Rows are points. Each copy is the shape, with its points in the same order, turned, moved and blurred by noise. Is it also mirrored, or only turned?

Shape (7 x 2)
[[ 86 -48]
 [ 19  35]
 [-11 -24]
 [ 11  -2]
 [ 25  17]
 [-16  34]
 [ -7  18]]
Copy 1 (7 x 2)
[[ 84 -44]
 [-26 -32]
 [ 14  23]
 [  3  -3]
 [ -5 -28]
 [-41  -3]
 [-26   1]]
Copy 1 is: mirrored
Copy 2 (7 x 2)
[[ 42  70]
 [ 34 -35]
 [-28  -5]
 [  4  -9]
 [ 28 -13]
 [  7 -54]
 [ -1 -37]]
Copy 2 is: mirrored
Copy 3 (7 x 2)
[[ 81   9]
 [-24 -35]
 [-20  29]
 [-10   0]
 [ -8 -23]
 [-46 -17]
 [-32  -9]]
Copy 3 is: mirrored

Shape (7 x 3)
[[ 54   6 -16]
 [-17  35  46]
 [-22 -59  51]
 [-15 -22   3]
 [-24 -28   5]
 [  3   1 -21]
 [ 58  44  20]]
Copy 1 (7 x 3)
[[ 32  36  52]
 [  2 -42  17]
 [ 71 -20 -41]
 [ 24   8 -21]
 [ 23   6 -30]
 [  3  31   6]
 [ 22  -7  82]]
Copy 1 is: only turned
Copy 2 (7 x 3)
[[ 41   6  37]
 [-13  41 -40]
 [ -8 -44 -54]
 [-20 -21  -5]
 [-29 -23  -8]
 [-12   2  24]
 [ 42  57  11]]
Copy 2 is: mirrored
Copy 3 (7 x 3)
[[ -7 -13 -61]
 [ 51 -36  10]
 [ 22  49  35]
 [ -7   2  23]
 [ -6   0  32]
 [-19 -25 -10]
 [ 41 -41 -67]]
Copy 3 is: mirrored
Copy 4 (7 x 3)
[[ 48  38  -3]
 [ 14 -54 -26]
 [-28 -37  55]
 [-18  -1   5]
 [-28  -3  10]
 [  1  23 -17]
 [ 77  -2 -20]]
Copy 4 is: mirrored

Shape (10 x 6)
[[  6 -10  37 -31 -57   0]
 [ 22 -29  60  -1   5  12]
 [ 33  37 -11  33  59 -33]
 [ 10  21 -48 -19  49  11]
 [-13   2 -55   4  31  -4]
 [  7 -17  16 -22 -44 -12]
 [  8 -16 -74  13  10 -11]
 [  8  12  65  -6 -58  32]
 [ 63  10  39 -20  -1   3]
 [ 43 -13  25  12 -39  26]]
Copy 1 (10 x 6)
[[ 10   8   3  71 -36  15]
 [-18  38 -51  39 -11   2]
 [ 34  30 -13 -47  62 -37]
 [ -6  21  30 -49   3 -35]
 [  2 -19  17 -53  -4 -34]
 [ 21   8  -3  39 -33  15]
 [ 37 -19   5 -52 -28 -40]
 [ -7   9 -12 100  -9  -8]
 [ 25  69 -14  37  -3 -13]
 [ 24  19 -25  55 -25 -41]]
Copy 1 is: only turned
Copy 2 (10 x 6)
[[ -3 -34 -45  11 -67 -23]
 [  5  29 -61  -1 -34 -39]
 [-25  26 -14   4  68  -1]
 [-33   2  -8 -60  31  19]
 [-13 -10  23 -51  28  -3]
 [-11 -27 -21   5 -50 -27]
 [-27  -1  49 -37   7  -3]
 [ 37 -17 -66  21 -65   1]
 [-33  22 -65  18 -26   8]
 [  7  21 -27  17 -58   5]]
Copy 2 is: mirrored
